Rows are points. A path goes straight from each point to the next, and from the last back to the first. The post is the endless flat space through its rows: a point in 2 columns, a line in 3, a plane in 4, and so on, so that a path can go around it. Count how often the path circles the post. Going back the other way cancels.

Post:
[[ 8 19]]
Path:
[[ 21  20]
 [ 29 -22]
 [ -8 -14]
 [-21  12]
 [-34  33]
 [  5  32]
 [ 22  46]
 [ 19  16]
 [ 20 -14]
 [ -3  12]
 [-27  21]
 [ -2  60]
 [ 17  33]
 [ 46  36]]
Times around: 2

Post, 5 rows:
[[-18  27 -18 -34 -12  25]
 [-24  27 -38 -34 -21 -14]
 [-15   3 -33  15  37  -8]
 [ -9 -10  26  60  20  11]
 [-25  18  39 -50 -20  10]]
Path:
[[-47  16 -17 -17  -4  15]
 [-18  40   6  -2  -6  16]
 [ -1  13  12  -7   6  16]
 [ -4   8  -5 -43  -2  50]
 [-24  -4 -20 -17   1   3]
 [-48  16  -2   7  13   7]]
Times around: 1

Post, 10 rows:
[[  5  -5 -15 -11  19  -2 -21 -18  20  19  39]
 [  1  -3  11  23  -2   2   1 -13   1   1   8]
 [ 16   3 -17 -26 -31 -11 -28  24 -60   7   4]
 [ 10  -2  27   1  26  -1 -14 -42 -47 -18 -19]
 [  7  -2  21  -3  -9 -26  12  -1 -12 -18   9]
 [  0  -2  39 -19 -21   9  -6  13  -9   3  -8]
 [  7   4   5   1 -19 -14  -9   2   5  -1 -42]
 [ 14  15   5  13  13 -54  31 -13 -23  19 -14]
 [  0   1  12  11  21  -7  -2   9  18   0   0]
 [ -1  -1  -9   4  -2  32  14   2  43  -8 -27]]
Path, 7 rows:
[[ 11   8  -4   9 -14   5  15  -5  15   8   0]
 [ 14   8   3   6  -4  -9 -16  13 -19  20 -13]
 [ 29 -20  12   6  11   5  -1 -10 -12  -7  10]
 [ -1  -9   7  -1  24 -20 -18   1  -6   3   4]
 [ -6  -7  19   5   1  -4   6  -7  -5  15 -20]
 [  8  -2  16   3   9  -9  12  16 -13  14 -10]
 [ 26  -4  17  14   8  -1 -13  -7  -8  17 -23]]
Times around: 0

Post:
[[ -3 -23   8  11  48  21  27 -10  27  22  14  12  -3  -6  12  12 -11  -7]
 [-16 -11  10  16   9 -29  11 -14   6  11 -35  25 -35  -9 -25 -18 -29  -1]
 [ -6 -10   8  -3  38  -1  46  14  13  18 -14   7  13  36  -1  28 -21  14]
 [ 11  15  -8   7 -22 -25 -15 -14   5 -27  31   0  39 -13  -5 -11  -9   3]
 [  3  -2 -22   5 -31   8  -6 -12   9   7   8  10  22  -6 -18 -30  27  19]
 [  0  13 -24 -28 -30   0   6 -12 -30  -7  17  21  24 -25  16 -28  -4  -4]
 [ -9 -11  35  -8  38  -7  -4  -4  -9  17  -9   7  -5  -9 -24 -19 -21  32]
 [ 21  16 -17   8 -30   2  21 -11 -24 -30  40  10  -1 -18  -5  -6  20  25]
 [  3 -20   3   4  50   4  30  10  -1   5   1 -25  -1  23  -1 -19  -5 -22]
 [  0 -27   3 -34  60  -6  26 -29  21   9 -10  -7 -24  30 -21  32 -12  -7]
 [  5  11 -31   7  -2  24 -16   3  -5 -45   6  34  22 -13 -15 -25  -2   8]
 [-13  -9   5   9  16   1 -17  -6  -1  12 -21 -11 -19  15  20   8 -22  22]
 [  9 -23  26  -1  43  10  18   3  -3  11 -19  -3   4   9 -11  39  14 -25]
 [-16 -12  27 -16  20  -4  16   0  30  -7 -43 -19 -14 -24   6  -4 -16  23]
 [ 13  14   0  -4 -54  41   4 -12  -8 -22  36   1  21   0 -15 -19 -17  -6]
 [  0  -1  14 -25  34   2   9  39  27  15   8   1 -21  11  -1  14  -1 -11]
 [  0  -4 -38   4 -27  15  -2  10 -12  -8  21 -12  20 -37 -23   1 -18  10]]
Path:
[[ -4  -3 -11   5  16  24  15 -21 -28  28 -17  14 -15  26  -8   3 -17   2]
 [-22  20  23 -38  11 -10  -5  -1  18 -17   1 -13   2 -15 -12  -2  -7  15]
 [-21  -7  -2 -20  15  11  29 -13   4   0   3  -4  19 -33  -4  12  -7  -8]
 [ -5  25 -14   1  14 -21  19  -1 -12   8   9  -1  16  34   3  -3  22  31]
 [  2  14 -15   3 -15   1  16   5 -19  10   6  19  -7 -25  -4 -11 -28  -7]
 [  0  -9 -15 -20  -7   3   7  -8  33  18 -16  33   1  -9  -6 -15   0   4]
 [ 10  -9  25 -13  13  -1  26 -11   2   1   9   0  26 -10  13  -7 -18  -3]
 [ 21 -12 -29  -8  36  -7  -7 -22 -13   0   2   4   0  12 -10  -5 -10   4]]
Times around: 0

Post:
[[ -2 -20  -7 -37   0  14 -21  56  57  -8  10 -17  13  16   1 -15  36 -16]
 [-20 -20 -12 -17   7  20  -3  12 -28  37 -18  33 -15 -19  12 -22 -20 -17]
 [  4 -16  52  23 -32 -18   0  -8  -6 -16 -18   6  45   1   1  10  16  22]
 [ -7 -15 -10 -10 -21 -10  21  27 -15 -16  19 -12  31   3  -4  40  -2  44]
 [ -2 -18 -27 -40  15 -16   6  13  23  -7 -47   6  -6 -21  41  -7   8  35]
 [-14  -6  -3  11   3 -25  -1 -33   8  27 -18  -5  -2   4  15 -33   1 -15]
 [ 23  -1 -13  18  -3   2  39 -17  31 -34   7  -4  46 -13 -17  47  43  32]
 [ 14   8   1 -22  24  11  30 -41 -21  -7  52   3 -14 -21  15  18  38   9]
 [-12 -14 -23   6 -12   9 -27   9  23  19  -1 -34  16 -58  -5 -25  16  12]
 [ -7 -16   8  16 -13  31   4  10 -14  10 -16 -22 -29 -28  -8 -44 -12   4]
 [ -7  -3   5  -8 -38 -20   2  44  20 -23  38  19   3  -9  11  -5  -7  -1]
 [  8 -17  30  19  19  11 -27  23  28  -2   4 -17 -14 -25 -60   1  -9  32]
 [-13   4 -46  43  32  18 -18 -36 -33  -5  28  -8   3 -28  49   3 -20  27]
 [ 10   2 -15 -22   1  -4  -9   3   4 -34  41  26  28  14  -1  -2  -7  59]
 [ -2 -14   2 -33  21  18 -19  48  15 -35  -7 -20  23 -17 -48  -3 -24  -3]
 [  6  -4 -17   6  17  -3  -8  33 -16 -17  36  -3   2 -18 -19 -14  26   3]
 [  0  -2 -10 -42  -3  -2 -34 -44 -27 -21  -3  38 -29  41  -1   6  24 -41]]
Path:
[[-31   2  -6 -11   6  -5   3  24  -1 -14 -26 -18  21 -27  -7   8  14  -1]
 [ 14  27  -5   1  27 -32 -24  -2   3   4  20  24  -1   9  -3  24  -3  32]
 [ 11  -8   3   1  14  18 -34   6 -22 -10  30   2  18   2   3  13   5  30]
 [ 15 -41  19   1  -3  -2  30  33 -15 -19  -5 -32  -2 -21  -3  -9  -4  26]
 [-16 -22   9  11   2  10  24  16   9 -21  11   4   2  -8 -12 -13  26   6]
 [-29 -31 -39  -5 -25  15   1  -3  10  -8   9   9 -10 -14  -1   1  -2   2]]
Times around: 1

Post:
[[-14   1  23  15 -10  -1  25 -11 -25 -16  14 -12  -6  14  -6 -12  15   7]
 [-36 -19   7 -14 -11   2  23   1  10  25 -11 -37   6   6  10  -6   7 -19]
 [-28  24   1  -5  10  25  21  13 -17 -22   6  -3  -5  18 -12 -39 -14 -20]
 [-53 -16  10  -6   7  15  13  11  11  13  -8 -10 -18 -28  -9 -17  24  10]
 [ -7 -12  -5 -25  27   0  -5   1  -4  26  20 -29   7 -11 -11 -18  22   4]
 [-56 -41 -12 -22  10  13  23  14  13   5   1  -1  36  -6   8  10  16  -2]
 [ 24  17  -2  32   8   3  20  23  -7  -9 -11  10  -5  -4 -17  -1   8 -23]
 [ 16  15  -2  14 -22 -37 -14  33  -1 -43   5  -8  11   8 -21  -8 -20 -21]
 [-60 -21 -31 -21  27 -20  15 -16  23  20 -24  -7  14   5  -2  -4  24   0]
 [ 36   2 -16  11  -9 -17 -23 -11 -13 -18 -33   3 -17 -15  27   1  -6   5]
 [  3  13   7  27  -5   7   1  28   2  -6   3  11   3  39 -11  -8 -38   6]
 [ 19   4 -26 -15 -38 -23 -11   4  -5  19 -22  25  -1  -9   1  -5  20   5]
 [ 16   4  23  13  -3   5   9   8  16 -25 -19  12  27  16 -13 -32  -7   2]
 [ 14   7  -9   6 -21 -38  -7 -21  15   7   0  32   0 -32  12  -3 -14 -12]
 [-21 -20  18 -31  16   6  34  11 -23  -9 -17 -16   1   5 -32   0  -8  -3]
 [-26 -28 -12 -48  10 -20  25  10  31  24 -13   2 -14  -1  20   3  40   6]
 [ 38  13 -19   8 -21  -7 -34 -22  12 -22  -7  20 -13   9 -15  13  -4 -17]]
Path, 18 rows:
[[ -2  -5   2 -21   4  -8 -14  13  -9  11   4 -15  33  24 -44   2   7 -26]
 [-21   0   8 -34 -21  -6   8  31   5  -6  -8  -8  18  51 -13  20 -23  -3]
 [-12   5 -14  21  18  -1   9  48  22 -25   4  13  26   8  -6   3   9   0]
 [  5   2 -22   2   0  -2   6 -43   5  -1 -13  -4  -1   4 -34  -2  12  -2]
 [-29 -12 -27   7   5   3  31   1  29  34 -36  26 -31  11 -17 -11  43   5]
 [ 46 -17   0  -3   3 -33 -15  12   1  29  29 -12 -14   0   4  14  21 -17]
 [ -6  -6  30  13 -28 -13   8  35   0 -27  -2 -12  26  24  14  17   5 -11]
 [ 19   4  16   4  16 -14   9 -16 -16  -7 -15  -7  27  -8   1   6 -31   4]
 [ 15  19  -1  17  -3 -26 -35   3   7  16  -7  -3  -6  -7 -10  32 -14   1]
 [-20  28 -37  -6  11   2 -12  16 -19  15  12 -22 -15  14  -2  -3 -41  17]
 [ 10  -8 -23  18   4  -2 -23   9  20 -33 -21  10  -9   8 -25  11 -13  17]
 [-28 -24   8  -9  18  15  16  -5  -5 -15  -1  -4  -7  -8 -40  -7 -13 -20]
 [  9 -31  35  -3 -24 -13  49  29 -27 -32 -13  -6  34  -9 -26   7  31 -18]
 [ 14   3   8  -9 -38 -24  -6  -3 -14  28 -11 -14   5  -7  -9  11 -14 -30]
 [-30  16 -12 -17 -25 -32 -10  -7 -24 -11   3 -41  23  10   4 -30 -32 -17]
 [-28   9 -22   9  25  18  12  27   7  12 -14  18  -1  -1  -8  -8 -30   4]
 [ 27  10 -25 -25   3 -46  22   2   8  13  -4   9   5  11   2 -45   4 -12]
 [ 19 -21   1  -9  -1  27  16  18   3  19 -12  20  -3 -14   2 -14  34 -21]]
Times around: 3

Post, 17 rows:
[[-12 -14  26  -5   2  14 -31  13  -1   5  36  -7  18   5   5   9 -11  -6]
 [ -4   0  -6  32  11  11   0  15   1   2  32   4  33   7  -1  28   1  29]
 [  1  16   5 -30  16 -29 -17 -14  -5   4 -22 -13 -22  14 -20  -6  35  10]
 [-14  12  -4 -53  22   4  15   0 -20 -32 -31  13  -7   1 -34 -30  15 -16]
 [-26  -5 -15  -8 -26 -13 -11 -11  14  25 -25  -3 -18   8 -17  -4 -13  16]
 [  5   1  10  -3  -3  38  -4   3  -1  42  45  26  36  -7  23  21   9  16]
 [  1   5  18  -4   4 -11  -9  16   8  11 -36  -7 -24  -7   7 -29  11  20]
 [ -7  -6  16  -2 -22  -2  19 -12  18  10  12 -28 -10 -23   3  15 -14  29]
 [ -2 -16  -5   2 -12   5 -10  20   1  16  27 -15  54 -13  17  23  21  -8]
 [-11  23  -3 -23  -4  21  -5  -5  -5 -12 -14 -23  -8  25 -17 -50  35   3]
 [  5  -5  -8 -12  14  34 -20   5 -35   7  28 -16  60 -12  17  10 -13  28]
 [ 17  14 -21  13  10  23  -8  20 -13  21  42  -9  37  -7  17  26 -27 -28]
 [-22   7   9 -31  -6 -18  12  -5 -46 -19 -32  -5 -24  31   4 -36  25  -1]
 [ -1   1 -16 -17 -24 -31  -8  17  11  18  29  -7 -15 -12 -12 -16  -2  32]
 [  4  10  28 -13 -25 -39   6  -5  14  24 -16 -11   7  16 -39 -22 -14  20]
 [  3  -5   6  23 -30 -26 -11 -24 -10  20   2  -7  -8 -26 -43 -13  -5  13]
 [ -8   0  -1   0  -4 -29 -10 -29  22   0   7   2  10  -6   6 -21 -14  12]]
Path (27 x 18):
[[-13 -10  -7 -11  16  -4 -10 -10  -5  19  20 -12   7 -17  -4  12 -32 -16]
 [ -5   3  28 -30  22 -15   8   9  -9  28  -1   0  33  10 -13  16 -11   3]
 [-28   8  -5 -10   8 -16  -8  -6 -17   3 -19   0  20   8 -17   2  18   0]
 [-16  23 -16  -2 -52   7  13  13  10   7 -11 -12 -28  15 -13   3 -21 -12]
 [ -2  16   3 -23 -35  -3 -21  25   5  30  14 -16 -13  -6   6   8  16   4]
 [-23   2   7  -8   2   0   7  11  11  17  -4  -4  25   6  32   0 -15  12]
 [-23 -31  17 -13  23  14   1 -16 -10  -3   0   9  38  -7 -10  -9  -8  24]
 [  2 -14 -18  -9   7  15  -9  -6  29  -5  -3 -28 -15  -5 -34  14   5  27]
 [ 14   6 -15 -29 -36 -42 -33  14  15  28  22 -25   1   3  10  -8  19   8]
 [-12  15 -26   7 -11  -3   0  12  20   5  -6  -4  -4 -20  -4   9 -17  -4]
 [-23  10  23  10 -28   9  11 -12  24   1 -19  -2  -1 -19 -11  13  19  22]
 [  8  -7  -1  -4  -7  36   5  -1  -7 -16  -3 -11  27 -10  24 -19 -38  -2]
 [ -8 -13  -3 -11   8 -12 -12  10  23   4 -20 -11   7  10  33  -1  -6  11]
 [  6  18 -15 -19 -45 -15  -4  14 -16  29  35  23   7   8 -15   4 -17 -18]
 [-21  33 -16 -11   1  -2 -29  -2  14  20  -8  10  20   3 -14 -32  32  31]
 [-19  11  23   5   3  -1   1  -2 -36 -20  17 -13  23 -10   3 -35 -10  21]
 [  8  34  -7 -34  -3 -17  -5 -23  21  23 -25  19  21   8  -8  -6   9  -4]
 [ 11 -14  21 -25  19   7 -24 -19  30   8 -23  -2  31  -8  40  28  -8  -7]
 [ 16 -21  10 -15 -20  -4   0  -6  26  24  25 -20 -12 -19  -4 -25 -32  22]
 [-22   0  -1 -10 -26  -7  21  -1  41  33  40  -7 -21   6  -9 -10  -1 -32]
 [-18  11 -11 -22  18   5  -2  27   2   2 -18   9  14  10 -14  -2 -29   6]
 [  4  13  25 -15 -19  -6   7   8   1  23 -12  12   5 -22 -22  -3   3  -7]
 [  6   3 -21 -11 -43   5  25 -10  10  20  -3   8 -18  -5 -21   5 -34   4]
 [ 13 -14   6 -10  14  -9 -11  14   3 -16  15  -8 -23   3   9  -8  24 -13]
 [ -4   0  33  26  27  28  -6 -19  15 -31  -9   7  26  22  -8  20  11  19]
 [  1  21   7 -26  -3 -44   5 -23   8 -27 -18 -17  20 -15  -5   1  24   2]
 [-29   1  12  -7   2 -17 -27 -29 -40  -2  25  10  13 -16 -13  -2  14   2]]
Times around: 0

Post:
[[ -9  -2  10  -1 -15  -1   9  12  13  24  -6  -3 -21   6  26  31 -14  33]
 [  1 -11  10  25 -20  12  21   6 -33  38  12 -12 -39  25  39  -4 -28  31]
 [-38  10 -30   7  11  20  16  -1  -8 -28 -21  -6 -13   8   8 -24 -14 -22]
 [ -6  15  13  -5  15 -14   7  -5   4 -27  24  31   1  20 -19  18  34 -12]
 [-16  20  36   1  -8  -9  16  -2 -16  17   1 -19 -14  -1  38 -13 -19   9]
 [-15  37 -13  27   2  22 -13  -7  -1 -20 -23  20  18   4   5 -29   7 -20]
 [  4  -5  21 -17  29  -6 -37   7  -7  13  -4  21  -1   5 -48  15  20   4]
 [  2  -8  18  11   8   6   0  13   8   6  -5   8  21   2  -5  -1  21 -28]
 [ -1  -1   1  12  34  -3   9 -24  23  -3  -8  26   7 -25 -36   4  34 -24]
 [-22  30 -14  14  17  28   8  -3  20 -28 -22   9 -22  30  23 -25 -17 -15]
 [  6  12   2  32  -7   1  18  26 -12   0   6   7 -17  -4  19 -12 -35   8]
 [ -5 -16 -15  12   9 -13 -13 -10  36  -6  11  25   6  11  -3  -3  15 -18]
 [  5  -8   1   9  11   6   4  23 -18  33  18  -6  -6   0  42   6 -18  19]
 [ 12 -34  25  -8  12  10  -9 -18 -13   8  -7  34   9   0  -5  17  10  13]
 [  4  -7  22 -46   1   6   4 -22  10   9  20  28   1  -1 -30  25  23 -19]
 [  2   2 -14  -5  14  21   6  -3  15  -9  -4 -16  11  16 -28  -7   0   7]
 [ 10  21 -10  15   2   4  -4 -23   1 -18  -8  -9  -8   5   5  10 -11 -18]]
Path (30 x 18):
[[  5 -32 -16  13  -7 -15  28 -25  38  -5   0  38 -35  15  25  21  18  -4]
 [ 22  17  21  13  37 -28 -25  -8 -13   6  11  25  22 -19 -24 -14   7  -7]
 [-22   0 -14  20  -6 -14 -10  -4  37  34   4   6   3   2   7   9  26 -37]
 [  1 -18  30  24  23  13  10   2 -16   3  -8  16 -21 -24 -31   9 -13 -12]
 [ -8  -4   7   4   3  -1  25   2 -25  -9  10 -10 -33   2 -18  14  -3   7]
 [-10 -37 -16 -12  24  37   9  30  -9   7 -16  17   0  -2  15  -3  17 -21]
 [  7  47  26  -3   8  23 -47  17 -17  10 -42  18  30   5 -27 -20  21 -20]
 [-21  -4  18   3   1  15  36 -29  45  50 -19  16  31 -20  41 -33   3 -21]
 [ 10 -11  -3  24  14  17  -1  27  21 -36  -5  22  -6  26  -3 -10 -42   0]
 [ 16 -41  30  29  -7  12 -18  11 -31   5  38  11  -3  53  36   3 -15  36]
 [ 13  -4  20  19  -1   1 -28 -13  -1  -4  24  -6  12  35   7   3 -11  -4]
 [ -6  46  13   4  10 -16 -49  34  -2   5  -1  17  42  16 -10 -10  -4   0]
 [ 32   4  28  24 -32 -19  -6   4 -23  21 -16   2   4   5  -8  10 -24  11]
 [-16  18  -3   9 -23  18  17   1 -31   1  -7   1  -2   2  50 -26 -27  30]
 [ 16  -2 -30   4 -42  22   1   3  11   4  21 -19   7   9  21  -7 -23 -13]
 [ -2 -13  -8  -5 -34  36  22 -31  35   5  14 -22 -16  45  40  44  -3  14]
 [ -1 -28   6 -31  34  42  18   4  14  -8  14  36  10   1  56  -3   4 -27]
 [-20  34 -10 -22   5   2 -19 -32  60  15 -10  27   7 -16   7  10  37 -27]
 [ -3  22  -5  36  20  32 -28  37  14  12 -36  33  32   9  12 -35   4   1]
 [  2  36 -10   2  16   9 -25  -4  19 -31  -2  16  -2  42 -13  -5 -15  16]
 [-31  19 -12  10  32   6   5   5   2 -21   5   2  -9  13 -18   2   5 -21]
 [ -2   1 -10   3  21  20  24 -23 -10 -11  19   4 -18 -13  11  -4   2 -39]
 [ 10 -24 -14  13  18   4  27  20  13  -7 -14 -10  16 -41 -24   3  25  -1]
 [  3  44   1 -35  -3  13  33  -2 -18  -9  46  -2  11  22  29  17  12  -7]
 [ 20   0  14  15  13  -2  28   3  -5  20 -18 -34 -11  -6 -36  -1 -22 -20]
 [  2  -7 -10  -7  28 -21   8 -43  40  26 -25   8 -32  -1  -4  46  20  -6]
 [-12  16 -11   0 -11   2 -19  37  37  -1   7   5  -1  57  17  10  -9  20]
 [ -2 -30   7   5   4  17  -4 -33  33  35  -4  20 -14  -8 -18  -1 -23  32]
 [-27 -23  37  -8  12 -11   5 -12 -13 -28  13  16  -5  -1   3  24  23 -26]
 [-12  31   4  10   0  23  25 -13  -4  -9 -20  -1 -23   0 -24  -4  21 -30]]
Times around: 3

Post (17 x 18):
[[ -7  21  13  12 -11  24  17 -15 -24 -18   2  -3 -11  12  15 -19   0  25]
 [  3  -2  11   5 -13  20 -12 -17 -11  -5  -4 -12  13  -4 -15 -15 -11  23]
 [-12  -3  11   3 -30 -19   6 -13  11 -15  -8  -9   4   6 -16  -1 -34 -41]
 [ 14  10  18  16  -5   9 -17 -21  -2 -21  -6  10  -1  17 -15  16 -22 -41]
 [  8   0  24  10  -2  22   2   6 -24 -25  19 -10  -2   4   0 -31  28   4]
 [ -5   5 -20 -16  -2  14  -1  43  16   0  -8 -10 -12   0  11  -6 -11  12]
 [-36 -16 -44   4  30 -28  -4  48   5  28  -1   4  11  11 -14  24   3   2]
 [-15  12 -25  -8  -2 -14 -17  46  -6  17  10  24  25   1  18   1   0   6]
 [ 16  -3  13  -6  -2   8   8  -3 -27   8  12   9 -16  -7  -4 -12  17  18]
 [  5  15   7 -10 -22  15  -8 -13 -25  -1  -7 -19   4  22 -11  10   6 -23]
 [ -9  15 -24  26  26 -24 -13  18  10  53 -18  -6  21   2  11   6  19 -24]
 [ -3  17   3  15 -16  23  -4  12   1  12  31  -4  -9   0  -2   5  16  13]
 [-14  -3  44   9   5  36  -7 -27 -18 -12   2 -15  -2  -9  12   9   9  -2]
 [-29  22 -30   5  25 -11 -12  51 -19  41  -6   0   5 -16 -15  -4  -6 -17]
 [ -7   4 -51  16  30 -34 -14  41  -6  30  13 -19   0  -7  15  11 -16  -4]
 [ -7  15  -7  -3 -11   5  -8 -37   8 -18  -2  -9  -5  -8  -3  -6   4 -15]
 [  6  -1  -6   3   2  31  19 -17 -13   4  12  -1  15  -7   1  -5  -6 -14]]
Path (26 x 18):
[[ 17  21 -30  12  -5  -2  15  -2 -15   1  23   2   7  20 -27 -25  -4   9]
 [  2  31   7  18   0  -2 -16   9  -6   3  13  -5   7  -1 -10  11  -1  -8]
 [ -4  -1  17  16  -4  25   1   3   0 -17  -2 -28  19  -3   1  -9   3 -12]
 [-27 -35 -27  19  20 -26   4 -12   9  -9   2 -29 -12 -39  16   1 -15  -5]
 [ 20  -8 -25  32  22 -13  -8 -20   5  -4  14   9 -12  22  18  10  21  12]
 [ 16  -6   0  12  -4  18 -22   4  -8  14 -12   5  21  16  16  -5  -4 -15]
 [  5  14  -4  32  -4  -6   3  -6   3  -2  -5 -20 -13 -16 -12 -41  16   0]
 [  6  10 -21   1   3   5  -2  -5  -2  16 -12   8  -8   1   0  22  -5   1]
 [ -1   8 -13  19  13  12 -30  10 -16   2 -26  -4  27 -10   1 -27  -6 -21]
 [-23  17  -7  20  18  16 -33  21 -33   5  18 -13   5   0  15 -14  -6 -12]
 [ 13 -16  11   1  28  18  10  27 -33   1  12   2  -1  14  16 -12  24  18]
 [-12  13  33   1   9   6   0  16 -21  -4 -12  11   1   3  -9  -6 -13 -28]
 [-16  28 -40  -6   2 -31  -8   0 -20   0   8   3  -2 -14 -14  17 -14  18]
 [ -6  18 -28   7  -3  19   4  14  -9 -31   6   7   6 -20  -7 -21  -6 -21]
 [ -5 -18   4  12  -5  19 -14  -4  10 -27   1  20  13  27  36  15  21  31]
 [-20   9  -4 -29 -37 -28  -2 -27  10 -37 -28  -6  -4  -2  39 -29 -25 -16]
 [  6  28 -60 -24   7  19 -21   3   2  37  26   2  20 -17  41 -22  16  38]
 [-15 -14  35   8  -2 -12  11   5   9  12  13   2   7  -1   6   8 -13   2]
 [  5   3  -7   5   3  13  -3 -28  39   0  -4 -27   4   9   0  -7   9  14]
 [  8  12  -5  32 -12 -15  -1  -9   1  16  30   6  -4  31  -5  18   9 -10]
 [-50   2 -43  -5   5 -16   3   5  24 -19 -10  -4  -7 -10   5 -10 -21 -12]
 [  4 -11 -29  -4  11 -26  -2  23  12  15  21  10 -31  -5 -21  -8  -4  -9]
 [ 22  14  -1  -2 -14 -11 -10   6  14  17 -14 -25 -10  12 -13 -10 -16 -16]
 [-24  14  -7   8   2  -9   1   0   2  -4  -6  13  15 -21 -23 -25 -18 -11]
 [-13  10   2  16  -4  -5 -17   6 -15   1  12 -21  -6 -14 -48  10  -1 -15]
 [-44  40 -30  -7  15 -15 -12  31 -18  20 -18  13  17  -6   1   4 -10 -15]]
Times around: 2
